Every row gives one point. Two turns around zero, p and q, are shown by what they do to some points. Write where each new point lands after one turn and then the other. Backwards means that the second turn is done in reverse. Each puzzle has new turns, and all numbers are rounded.

Turn p:
[-2.12 -1.02] -> [-2.30 -0.51]
[0.25 1.10] -> [0.50 1.01]
[ 1.77 -0.02] -> [ 1.72 -0.43]
[ 0.10 -0.07] -> [ 0.08 -0.09]
Turn q:
[-0.51  0.42] -> [-0.31  0.58]
[-0.79 -1.73] -> [-1.39 -1.29]
[1.30 1.31] -> [1.70 0.71]
Where do these land?
p, then q: [ 1.34 -1.11] -> [ 0.44 -1.68]
q, then p: [-0.13  1.55] -> [0.80 1.33]
q, then p backwards: [-0.13 -1.49] -> [-0.37 -1.45]
p, then q: [-1.07  1.05] -> [-0.25  1.48]

Turn p:
[-1.11  1.09 -0.45  0.38] -> [-0.98  1.14  0.70 -0.07]
[-1.09 -2.48 -1.07 -0.55] -> [-1.43 -1.78 -1.01 -1.60]
[1.78 0.47 0.84 0.84] -> [ 1.32 -0.20  0.18  1.73]
[-0.40  0.85  1.96 -0.01] -> [ 1.24  0.43  1.70 -0.31]
[ 2.24 -1.48 -1.17  0.22] -> [ 0.21 -1.47 -2.15  1.34]
[-1.06  0.95  0.82  0.12] -> [ 0.02  0.81  1.36 -0.44]
[-0.37  0.60 -0.92 -1.00] -> [-0.38  1.08 -0.78 -0.66]
Turn q:
[0.02 2.05 0.42 0.13] -> [ 0.52  1.59  0.45 -1.17]
[-0.09 -0.95 -0.34 -1.10] -> [ 0.01 -1.34 -0.65 -0.16]
[-0.94 -2.37  0.02  0.32] -> [-1.62 -1.33 -0.65  1.34]
[-0.59  0.90 -2.88  0.68] -> [ 1.51  1.36 -2.15  1.08]
[-0.34  0.90  1.77  0.82] -> [-1.11  1.19  1.28 -0.67]
[0.26 0.08 0.22 0.72] -> [-0.08  0.41  0.53  0.43]
[ 1.69 -0.60  0.79 -1.56] -> [ 0.78 -1.88  1.20 -0.84]
Where do these land?
q, then p: [-0.06 -0.86 -0.45  2.12] -> [-0.99  0.04  1.62  1.35]
q, then p: [-1.97  1.17 -1.47 -2.27] -> [-0.93  1.21 -3.12 -0.69]
q, then p: [ 0.41 -0.58  0.02 -2.43] -> [ 0.36 -1.46 -1.71 -1.11]
p, then q: [ 0.11 -0.85  1.36  1.46] -> [-1.32 -0.85  1.28  0.79]
p, then q: [ 0.11  0.07  0.43 -0.55] -> [ 0.54 -0.29  0.28 -0.21]
p, then q: [ 1.06  0.28 -0.86  1.09] -> [-0.32  1.12 -0.17  1.32]
p, then q: [0.35 0.77 0.97 0.58] -> [-0.09  0.41  1.34  0.08]
